Each row is a point. The window is the flat piece filled in between its corners: a triangle in 3 columns, a solid with four corners in 4, and so on. A path goes straight from each point to the next, and from the last back to the first. After which points does the path pass through the window?

Window, 3 rows:
[[-27   2  40]
 [ 24  35 -20]
 [ -3  28 -19]]
Path:
(1): [ 8 48 -1]
(2): [ 0 60 -8]
(3): [ -1  17 -13]
(4): [ 12   0 -17]
(5): [15 53 -1]
(6): [ 5 35 -1]
(7): [ 17  -5 -15]
(8): [26 12 -5]
Through the window after points: 2, 4, 6

Window, 6 rows:
[[ 31  17  23  28   3  25]
 [ 17  -8  22 -32   4  -9]
 [ 14  -2  23   8 -31  12]
 [ 60  -2 -45  -5  -8  -3]
 [-13 -55  32  51  55   8]
 [-44 -26  -2 -28  41 -12]]
Path:
(1): [ 19 -20  15  -3  10  18]
(2): [  5  36  37  25 -11 -28]
(3): [ 12  11 -10   0   2 -28]
(4): [  7 -17  -6 -42  -4  31]
(5): [  3 -37  17 -20   7  42]
(6): [ -7   1  15  30   6 -29]
(7): [ 39  20  -3   6   8 -40]
(8): [ 21 -20  -4 -18  -2  13]
(9): [ -3 -44   9  12  25  45]
(10): [ 11  -2  28  29  22 -29]
(11): [ 14  -5  34  12  -4 -29]
(12): [ 37 -12   6 -16   8  36]
Through the window after points: 1, 5, 7, 9

Window, 9 rows:
[[ 23 -46   1 -26  22  29  28  10  13]
 [-12   6  -4  -5  59  32  39  12  -7]
 [ 27   1 -33  24  -5   5  -7 -46   8]
 [ 29  33  25  31 -19  -4  13  -2   7]
 [  8  -1  -8  43 -38 -18  16  -2   6]
 [-18 -60  23 -12  20  25  19 -11  15]
 [ 16   2  -4   5  57   4 -13  14 -28]
 [ -8  -1 -17   7 -19  18 -20 -12 -21]
 [ -4  -8 -11  46 -18  27 -41  10   2]]
Path:
(1): [  8   8 -21  14  -4  -6 -14 -22  21]
(2): [ 30  -5 -14  23   0  15   8 -30  -5]
(3): [ 19 -20  12  31   8  36  12 -17 -21]
(4): [-10  21 -12  -3  -4 -10 -16  16  14]
(5): [  8  33 -24   5   5   0 -18   4  36]
(6): [ 12  -6  -6  30  -2  15  14  -5 -38]
(7): [-10  -7  -3  38  -8  47  34 -22 -32]
(8): [ 11  -3  -5  -9  13  -4 -15  13  36]
(9): [ -7  22 -26   7   5  -6 -26  -7  21]
(10): [ 16  -6   3  27   7  14   5 -11 -12]
(11): [ 28 -20  -8  48 -13  16  17 -21 -36]
(12): [-11   6  -8  11 -22 -21   0   6  44]
Through the window after points: 1, 3, 11

Window (12 x 12):
[[ 10  14 -21  -6   3   4  18  -4 -33   6   1 -19]
 [ -8  26   0  -7 -31  41  34 -18  20  -8  -4  13]
 [ -8   9 -59 -10  14  11  18  -2  -7   7   0 -14]
 [ 36  14 -21   7  -8  -1 -20   0  60 -15   6   5]
 [ 16  11 -11 -31  -9   9 -27   1  10   2 -39 -16]
 [-12   2  -5  29  -4  -8 -34 -11   9  23  10 -13]
 [-13   3  17  23   9  32  -6  -7   2 -14   3  11]
 [  2  -3   6 -41  -4 -21  33  15  -7 -20   1  -2]
 [ -8  21  11 -13  12  11  31   5  13  12  15 -21]
 [  6 -21  -6  14  -2   3  -2   2  19  46  17 -30]
 [  5   0  -5  30  15 -14  -8 -13  20 -18 -34  14]
 [ 23  -1  -3  -8  12 -23 -21 -19   1  25  40  31]]
Path:
(1): [ -5  -2  -9  -7  25  -5  15 -32  13 -10  18 -46]
(2): [ 11 -15   3 -32  12  -7 -23 -23   9   3   6 -37]
(3): [  7   7 -13   1   2 -12  -3  12   3   5  -3   7]
(4): [ -6   7  -3  19  -5   7 -11  25  13   3   0   9]
(5): [  7   4  10  -3  -2   4   0 -33  12   0   5 -10]
(6): [  7   4 -10  -9   7   6   8 -13  -4   6   8 -22]
(7): [  2  16 -12  12  -4  -2  -4   5   0   9   1   0]
(8): [  6  17  -7 -17 -15   8  13  31   3  11  -8  22]
Through the window after points: 6, 8

Window, 14 rows:
[[ 17   8   1  -7 -19 -23 -18 -10  25  18   6  -5  -9  -8]
 [-28 -36 -11  -1  31 -30  -2  -4  -4 -34  -8 -27 -48 -32]
 [-12 -38  -9 -36 -12  26 -29  37 -11   2 -35 -35  20  34]
 [ -5  22 -27  16 -20   6  10 -12 -12 -10  29 -10  -9 -22]
 [  2   6  26 -15   2   3 -16  -1   0  26  40  -5  19 -13]
 [-15 -38   2 -27 -26  23   5  25  14 -25 -23 -13   2  18]
 [-12 -10 -13  -5  -3   5  49  19  -9  19  -9 -18  17   5]
 [ 25  -6  -1  18  -4  -2   4  -8  -7   1   7   9   3   2]
 [-13  28   6  23 -10  -9  -9  -3  -3  17  12  22   2 -25]
 [-14   1  -4 -30  15  10  10   1   6  18  11   5   5  37]
 [ 15  33   5  17   5 -16   7  13   4  -1  27   2 -36 -17]
 [ 11  21  13  17  -5   6  -6 -15  17 -10 -13 -19  -1  -8]
 [  2  17  23 -14 -12 -19   4 -17 -31  10   0  -3  -3 -15]
 [-17 -27   4  -6  19   1   3 -13 -12  11  -2 -17 -60 -32]]
Path:
(1): [ -9   2  10   4  -9  -9  -2  -2   6   3   4 -19  -6   4]
(2): [ 19  -2  -9 -20  -3  16   1   3   6   5  -8  10   6 -21]
(3): [ 24  30 -15 -26  12   2  13   8   2   4   2  11 -24 -16]
(4): [-13   1  23  31  -6 -16  -6   5   1   4  32 -15 -12  -1]
(5): [-20  -7  20   3 -10 -19  -1  -5   3   2  14 -13 -18  10]
(6): [ -2  -4  -8 -14  13   2  -1   0  -7   0   5  -8  -4 -17]
(7): [ -6  -5 -16 -10  22   3   7   3  -3  -8 -14  -3 -14 -29]
(8): [-10 -12   1   6 -21  -7  13   0  -3   2   4 -18 -22  11]
(9): [ -3  -3   9   5  -7  -8  -9  -8  -2   5   7  -9 -16   2]
(10): [ 13  12  -6 -14   7   6  -6  -4  -1  -6   2   7   0 -21]
(11): [ 10  17  -2 -21   3  15 -14  12  -7  14  -3   2   5 -33]
(12): [-16 -14  22   9 -11 -16  -2 -11   2   8  26 -15   4  21]
Through the window after points: 1, 3, 5, 11

Window, 14 rows:
[[  0   4  10  26   1 -16 -27  38  -3   7  32  -9  32 -60]
 [ 10  38  -1 -13   5  10 -29  -3   5   8   8 -16 -21 -21]
 [  5   6   0  14  12  42   1  28  13   0  -3   1   4 -28]
 [ 34  34 -32 -13  -3   9 -13   5 -15 -35  -6   1  -7  11]
 [  9  -4  -4 -23  25  -5 -36  17   8 -38  14 -15 -22 -11]
 [ 18   1 -27   3  15  16 -16 -18  21 -19  26  22  15   8]
 [-26   8  -8 -26  24 -31  10  35  14  -4 -19  35   3 -12]
 [-31  38  10  -6  -9  -1  21 -14 -18 -32 -28 -33  31 -38]
 [-35  11  14 -24   6  -8 -38  49  19   3  17  -6  33  -9]
 [  4  17 -27  -2 -22 -20   9  22  39 -32  -4   2  -7 -28]
 [-31  23  23 -22 -23  55  51 -25 -58  17   8 -17  -6  26]
 [ 54  13  42  12  18   5  33 -31  12 -39   3  -5  50  19]
 [ 42  -4  18  -9 -17  25  -7 -33  -8 -24  -5  31  12  16]
 [ 51   8 -30 -26  -6  29  -4  -8   6 -11  17  -6   8 -31]]
Path:
(1): [ 17   8  -7  -2   2   2   5 -10  -8 -15 -10 -22   5 -18]
(2): [ 12  23  -4  -8  -2  15   7  -2   4 -24   9  11   3 -11]
(3): [  0  27  34 -11  -1   5  15   2  -3 -42  22  27  24 -21]
(4): [ 14   5 -15  -3   2   7  -5  11   6  10 -21 -30  -3  -3]
(5): [ 14 -10 -27  14   2  -1  -2   0   1   4  -1  -7  25   0]
(6): [  1  19   0 -10  11  12  -9   6  14 -23  14  16   5 -18]
(7): [ -8  27   1 -10  -2  12   0   8   9 -16  31  11   8 -23]
(8): [ 14 -13 -15   4  -5   2 -13  12 -25   0 -55 -33   2 -12]
(9): [  8   2 -22 -10 -10  10   4 -32 -12   2 -22 -14  16  14]
(10): [ -1  40  18  -8   6  12   0  26  -3 -32  12  -3   3 -29]
(11): [ 18  27  -3 -12   7  13  12  -3   6 -26  11   8   9  -9]
(12): [-10 -14 -17 -20 -20  -3 -11  11  -4   0 -34 -25 -12   3]
(13): [ -5   7  -4   4   2   5  -8  15   7   7  -6 -14   2  -3]
(14): [ 17  30  -2 -33  19  11  -5   9   7 -48  33  18  20 -36]
(15): [-14  22  -6 -16 -13  18  -7  19  -9 -26  17  29  -1 -39]
(16): [ -1   6  -9  -3   7   3   3  -4   2  13 -17 -39   5  10]
Through the window after points: 5, 9
